Each row of a before or after table is a point. The points were changed in one or more steps. Then noise was added and the rows were shuffled. The steps act on how far a point lies along the listed directions, d1 being the first. What was done? A step turns or swaps two directions, mirrors them in a line or flattens them onto one, adds a multiple of one to another, or multiplies one. Angles are multiples of 10 degrees, from the lower direction toward the higher: turns from -170 to 170, lines from 10 to 170 but not 90. Use the fewest steps. Two steps may share a direction if one is a turn and the other turns, adds or multiplies; they go together, in the order done. Otherwise the lowest direction goes first.
In the rows, 128 means zero.

Directions:
(1): [161 162]
(2): [162  95]
Before (12 x 2):
[[163  34]
 [141 177]
 [158 136]
 [145 177]
 [102 161]
 [146  92]
 [165 130]
 [109 135]
 [111  74]
 [ 84 133]
 [135 135]
 [128 108]]
After (12 x 2):
[[ 34  93]
 [136 146]
 [ 92 108]
 [139 122]
 [132  91]
 [138 103]
 [ 76 146]
 [178 110]
 [136 176]
 [176 115]
 [107 127]
 [157 152]]
Steps: turn d1 and d2 by 90 degrees

Directions:
(1): [ 73 186 116 124 117 119]
(2): [109 119 147 178  95 177]
(3): [109 122 192  82 127 141]
(4): [180 185 148 132 128 148]
Before (14 x 6):
[[138  73 125 137 126 112]
 [ 55 139 136  81 123 136]
 [162 158 123 142 117 122]
 [173 109  86  93 204 103]
 [146  79 121 129 135 108]
 [110 112  89 195 114 131]
 [195  97  71  90 180  53]
 [120 173  76 180 118 133]
 [125  95 105 109 138  90]
 [ 91  83 113 122 116  84]
 [135 101 133 150 127 162]
 [130 145 130 162 142 139]
 [102 145 164 131 119 132]
 [ 26 131  66 163  98 120]]
After (14 x 6):
[[107 161  74  96 188 100]
 [119 110 126 166 141 139]
 [ 94 139 124 147 120 156]
 [143 174 117 114 130 105]
 [137 110 167 124 131 128]
 [224 158 135 192 107 190]
 [185 136 168  74 147 153]
 [108 173 118 128 120 109]
 [163 190 142 128 113 114]
 [107 178 125 137 110 118]
 [119 178  61  99 155  56]
 [159  94  92 204 115 160]
 [137 148 109 217 102 162]
 [119  93 108 147 114 112]]
Steps: turn d1 and d4 by 160 degrees; add -0.5 times d3 to d2

Directions:
(1): [100  97 130  79  86 165 153 151  66  95 142 122]
(2): [167 120 111 164  63 140 121 182 126 157  85 147]
(3): [150 157  77  84 163 185 153 129 146 133 107 170]
(4): [101 140 179 112 141 168  80 189 169 134 147 131]
(5): [111 183 136 151 100 146 161 124 161  67  95  90]
Before (9 x 12):
[[134 124 128 162 104  85 116 166  93 149 142  85]
 [112 117 127 163  76 126 162 142 102 117 120  99]
 [105 122 146 109 116 146 139 108  84  99 152  90]
 [140 115 134 135 101 115 142 115  93  94 139 135]
 [145 177 120 153 222  84 131  31 174 128 132 110]
 [174  90  84 121  89 131 117 169  95 167 112 157]
 [133 149 108 152  93 133 150 127 148 136  92 125]
 [ 57 202 213 147 215 110  94  96 220  68 165  77]
 [140 102 132 107  77 153 143 145  97 108 118 143]]
After (9 x 12):
[[126 128 139 157 117 100  98 186 115 151 146  86]
 [118 141 117 153  79 136 155 129 130 122  94 117]
 [153  85 130 107  88 143 128 143  93 126 128 151]
 [ 50 220 190 100 208 172 126 109 209  35 154  92]
 [182  88  87 138  93 106 107 162 105 178 116 155]
 [101 101 143 154  79 135 140 166 100 126 136 106]
 [110 105 152 101 129 145 123 116  80 114 163 104]
 [128 189 140 165 189  84 145  33 170  90 118  82]
 [135 105 148 136 101 109 123 130  98 103 148 137]]
Steps: turn d1 and d5 by -30 degrees; turn d3 and d4 by -40 degrees
